Each row of a before or after table is a point. One or more steps were done to the points. Then noise was added and the rows were shuffled. The steps act on how far a point lies along the listed directions, d1 being the first. Write out the steps. A step turns or swaps two directions, mirrors them in a line or flattens them onto one, adds a multiple of one to another, or multiplies one. Angles are multiples of 10 degrees, from the lower direction toward the higher: turns from -170 to 170, lines from 10 to 170 but not 90. Use the fewest steps. Two steps may share a direction if one is a turn and the other turns, adds or multiplies; they go together, in the order done. Otherwise the lowest direction goes first.

Directions:
(1): | -0.45 |  0.03 |
(2): | 0.03 | 0.45 |
Before, 14 rows:
| -0.41 |  0.01 |
|  0.12 |  0.30 |
|  0.43 | -0.19 |
|  0.37 |  0.05 |
|  0.01 |  0.02 |
|  0.19 | -0.19 |
| -0.07 | -0.14 |
| -0.11 |  0.66 |
| -0.39 |  0.31 |
|  0.03 |  0.06 |
| -0.33 |  0.60 |
| -0.14 |  0.82 |
|  0.08 |  0.34 |
| -0.18 |  0.33 |
After, 14 rows:
| -0.18 | -0.43 |
|  0.04 | -0.37 |
|  0.31 |  0.39 |
|  0.60 |  0.31 |
|  0.07 | -0.02 |
|  0.68 |  0.11 |
|  0.03 |  0.41 |
| -0.14 |  0.04 |
|  0.31 | -0.13 |
|  0.82 |  0.15 |
|  0.30 |  0.17 |
|  0.33 | -0.10 |
|  0.05 | -0.01 |
| -0.19 | -0.20 |
Steps: turn d1 and d2 by 90 degrees

Directions:
(1): | 0.39 | 0.01 | 0.50 | 0.00 |
(2): |  0.14 |  0.46 | -0.12 |  0.40 |
Before, 9 rows:
|  0.34 |  0.25 |  0.13 |  0.33 |
|  0.11 | -0.02 |  0.28 | -0.01 |
|  0.36 | -0.07 |  0.43 | -0.05 |
|  0.24 | -0.08 |  0.08 | -0.03 |
| -0.22 | -0.17 | -0.14 | -0.17 |
|  0.58 |  0.69 |  0.41 |  0.44 |
| -0.74 |  0.14 | -0.78 |  0.12 |
|  0.51 | -0.29 |  0.77 | -0.67 |
|  0.12 |  0.01 |  0.07 |  0.14 |
After, 9 rows:
|  0.00 | -0.11 |  0.24 | -0.09 |
|  0.21 | -0.25 |  0.33 | -0.19 |
| -0.02 |  0.09 |  0.02 | -0.09 |
|  0.20 | -0.15 |  0.02 | -0.06 |
|  0.05 | -0.06 | -0.06 |  0.08 |
| -0.01 |  0.02 |  0.00 |  0.00 |
|  0.03 | -0.06 |  0.03 |  0.05 |
| -0.41 |  0.44 | -0.58 |  0.40 |
|  0.46 | -0.34 |  0.73 | -0.71 |
Steps: flatten d1 and d2 onto the line at 140 degrees

Directions:
(1): |  0.02 | -0.12 |  0.36 |  0.19 | -0.49 |  0.44 |
(2): | -0.12 |  0.65 | -0.06 |  0.18 |  0.16 |  0.34 |
(3): | -0.19 | -0.36 | -0.05 | -0.13 |  0.43 |  0.49 |
Before (11 x 6):
|  0.24 |  0.02 | -0.09 | -0.14 |  0.10 | -0.03 |
| -0.05 |  0.08 |  0.05 |  0.14 |  0.28 | -0.04 |
|  0.08 |  0.04 |  0.03 | -0.22 |  0.50 |  0.00 |
|  0.13 | -0.24 |  0.36 |  0.29 | -0.68 |  0.73 |
| -0.02 |  1.23 | -0.33 |  0.47 |  0.45 |  0.25 |
|  0.00 |  0.02 |  0.07 |  0.09 |  0.39 | -0.19 |
| -0.05 |  0.07 | -0.21 |  0.04 |  0.17 | -0.16 |
| -0.12 |  0.46 |  0.20 |  0.22 | -0.07 |  0.37 |
| -0.08 |  0.95 | -0.11 |  0.27 |  0.67 |  0.35 |
| -0.13 |  0.11 |  0.06 |  0.00 | -0.16 |  0.62 |
|  0.09 |  0.04 |  0.02 | -0.13 | -0.11 |  0.00 |
After (11 x 6):
|  0.00 |  0.91 |  0.23 |  0.47 |  0.11 |  0.63 |
|  0.00 |  0.08 |  0.19 |  0.25 |  0.00 |  0.04 |
| -0.15 |  0.52 | -0.11 |  0.05 |  0.35 |  0.04 |
| -0.13 |  0.89 | -0.02 |  0.57 |  0.27 |  0.97 |
|  0.01 | -0.01 | -0.03 | -0.18 |  0.02 |  0.05 |
| -0.05 | -0.08 |  0.04 |  0.17 | -0.13 |  0.22 |
|  0.03 | -0.03 |  0.36 |  0.27 | -0.03 |  0.08 |
|  0.23 | -0.04 |  0.04 | -0.08 | -0.08 |  0.14 |
| -0.01 |  0.52 | -0.27 | -0.11 |  0.02 | -0.23 |
|  0.23 |  0.14 |  0.42 |  0.02 | -0.24 |  0.12 |
|  0.15 |  0.30 | -0.63 | -0.19 |  0.48 | -0.72 |
Steps: turn d1 and d3 by -170 degrees

Directions:
(1): | -0.03 |  0.06 |  0.57 | -0.16 | -0.23 |  0.45 | -0.42 | -0.17 |
(2): |  0.72 | -0.01 |  0.32 |  0.20 | -0.12 |  0.02 |  0.32 |  0.19 |
(3): | -0.20 |  0.32 |  0.05 |  0.30 |  0.39 |  0.52 |  0.38 | -0.09 |
(4): | -0.08 |  0.17 |  0.43 | -0.45 |  0.49 | -0.30 |  0.09 |  0.25 |
(5): | -0.20 | -0.35 |  0.04 | -0.43 | -0.31 |  0.18 |  0.58 | -0.06 |
(6): |  0.33 | -0.09 | -0.09 | -0.21 |  0.30 | -0.05 |  0.02 | -0.74 |
Before (8 x 8):
| -0.06 | -0.51 | -0.21 | -0.03 | -0.57 |  0.26 | -0.49 | -0.37 |
|  0.26 |  0.21 |  0.00 |  0.09 |  0.54 | -0.13 | -0.78 | -0.48 |
|  0.21 | -0.13 |  0.08 | -0.41 |  0.34 | -0.62 | -0.35 | -0.19 |
| -0.17 |  0.17 |  0.34 | -0.24 |  0.46 |  0.16 |  0.01 |  0.00 |
|  0.23 | -0.05 | -0.39 |  0.01 |  0.26 | -0.29 |  0.32 | -0.29 |
| -0.04 | -0.36 | -0.33 |  0.00 | -0.62 |  0.05 | -0.21 |  0.04 |
|  0.24 |  0.46 |  0.17 |  0.23 |  0.26 | -0.14 |  0.08 |  0.83 |
| -0.43 | -0.03 | -0.34 |  0.05 | -0.04 |  0.05 |  0.04 |  0.42 |
After:
| -0.07 | -0.30 | -0.36 | -0.03 | -0.24 |  0.22 |  0.41 |  0.05 |
| -0.65 |  0.16 | -0.03 | -0.41 |  0.11 |  0.00 |  0.37 |  0.64 |
| -0.45 |  0.09 | -0.07 |  0.00 |  0.23 |  0.33 | -0.22 | -0.17 |
|  0.76 | -0.37 |  0.27 |  0.13 | -0.42 |  0.13 | -0.26 | -0.13 |
| -0.09 |  0.28 | -0.01 |  0.55 | -0.03 |  0.05 | -0.80 |  0.46 |
|  0.59 | -0.36 |  0.04 | -0.11 | -0.42 | -0.07 |  0.12 |  0.01 |
|  0.20 |  0.17 | -0.36 |  0.25 |  0.39 | -0.40 |  0.01 | -0.01 |
| -0.20 | -0.06 | -0.28 |  0.04 |  0.03 | -0.48 | -0.74 |  0.06 |
Steps: turn d2 and d4 by 80 degrees; turn d5 and d6 by 70 degrees

Directions:
(1): |  0.19 |  0.01 |  0.24 |  0.06 |  0.18 |  0.43 | -0.37 |  0.44 |  0.53 |
(2): | -0.03 |  0.33 |  0.58 | -0.14 | -0.57 |  0.18 |  0.03 |  0.11 | -0.28 |
Before (14 x 9):
| -0.01 | -0.13 | -0.03 | -0.17 |  0.17 |  0.22 | -0.20 |  0.21 |  0.09 |
| -0.06 | -0.28 | -0.58 |  0.19 |  0.47 | -0.34 |  0.23 | -0.19 | -0.11 |
| -0.29 | -0.02 | -0.20 |  0.07 | -0.19 | -0.59 |  0.38 | -0.51 | -0.65 |
|  0.15 | -0.01 |  0.07 | -0.02 |  0.33 |  0.25 | -0.32 |  0.34 |  0.21 |
| -0.11 |  0.18 |  0.19 | -0.04 | -0.21 | -0.33 |  0.47 | -0.20 | -0.38 |
|  0.23 |  0.01 | -0.25 |  0.16 |  0.45 |  0.05 | -0.37 |  0.39 |  0.52 |
| -0.15 |  0.31 |  0.63 |  0.09 | -0.30 |  0.15 | -0.11 | -0.05 | -0.09 |
|  0.25 | -0.15 | -0.05 |  0.14 |  0.07 |  0.15 | -0.15 |  0.49 |  0.50 |
|  0.15 |  0.33 |  0.82 | -0.18 | -0.35 |  0.43 | -0.44 |  0.49 |  0.27 |
| -0.25 | -0.36 | -0.85 |  0.24 |  0.23 | -0.45 |  0.23 | -0.26 | -0.37 |
|  0.00 | -0.08 | -0.15 |  0.06 |  0.27 | -0.18 |  0.21 | -0.17 | -0.07 |
|  0.32 |  0.63 |  1.06 | -0.01 | -0.46 |  0.77 | -0.32 |  0.54 |  0.03 |
|  0.06 |  0.14 |  0.52 |  0.06 | -0.13 |  0.42 | -0.09 |  0.31 |  0.28 |
|  0.05 | -0.08 | -0.10 |  0.18 |  0.27 |  0.05 | -0.29 |  0.16 |  0.19 |
After:
| -0.14 |  0.46 |  0.20 | -0.09 | -0.65 | -0.38 |  0.58 | -0.63 | -1.13 |
|  0.12 | -0.03 |  0.07 |  0.06 |  0.30 |  0.14 | -0.09 |  0.13 |  0.28 |
| -0.02 | -0.07 | -0.35 | -0.03 |  0.24 | -0.34 |  0.17 | -0.26 | -0.40 |
|  0.16 |  0.22 |  0.62 |  0.02 | -0.12 |  0.23 |  0.05 |  0.34 |  0.18 |
| -0.23 |  0.27 |  0.46 |  0.04 | -0.36 | -0.04 |  0.06 | -0.28 | -0.34 |
|  0.00 | -0.08 | -0.69 |  0.14 |  0.34 | -0.51 |  0.12 | -0.16 | -0.05 |
|  0.14 | -0.21 | -0.16 |  0.22 |  0.58 |  0.24 | -0.21 |  0.36 |  0.51 |
|  0.15 |  0.11 |  0.58 |  0.17 | -0.04 |  0.47 | -0.45 |  0.55 |  0.46 |
| -0.23 |  0.04 | -0.01 |  0.02 | -0.23 | -0.25 |  0.49 | -0.34 | -0.42 |
| -0.14 | -0.20 | -0.28 | -0.19 |  0.08 | -0.10 |  0.03 | -0.08 | -0.28 |
|  0.04 | -0.28 | -0.50 |  0.08 |  0.01 | -0.40 |  0.33 | -0.12 | -0.09 |
| -0.08 | -0.10 | -0.28 |  0.20 |  0.25 | -0.19 | -0.06 | -0.10 | -0.14 |
|  0.08 | -0.26 | -0.21 |  0.29 |  0.38 |  0.41 | -0.52 |  0.68 |  0.56 |
| -0.25 |  0.16 |  0.05 | -0.24 | -0.55 | -0.55 |  0.35 | -0.48 | -0.72 |
Steps: mirror d1 and d2 in the line at 100 degrees
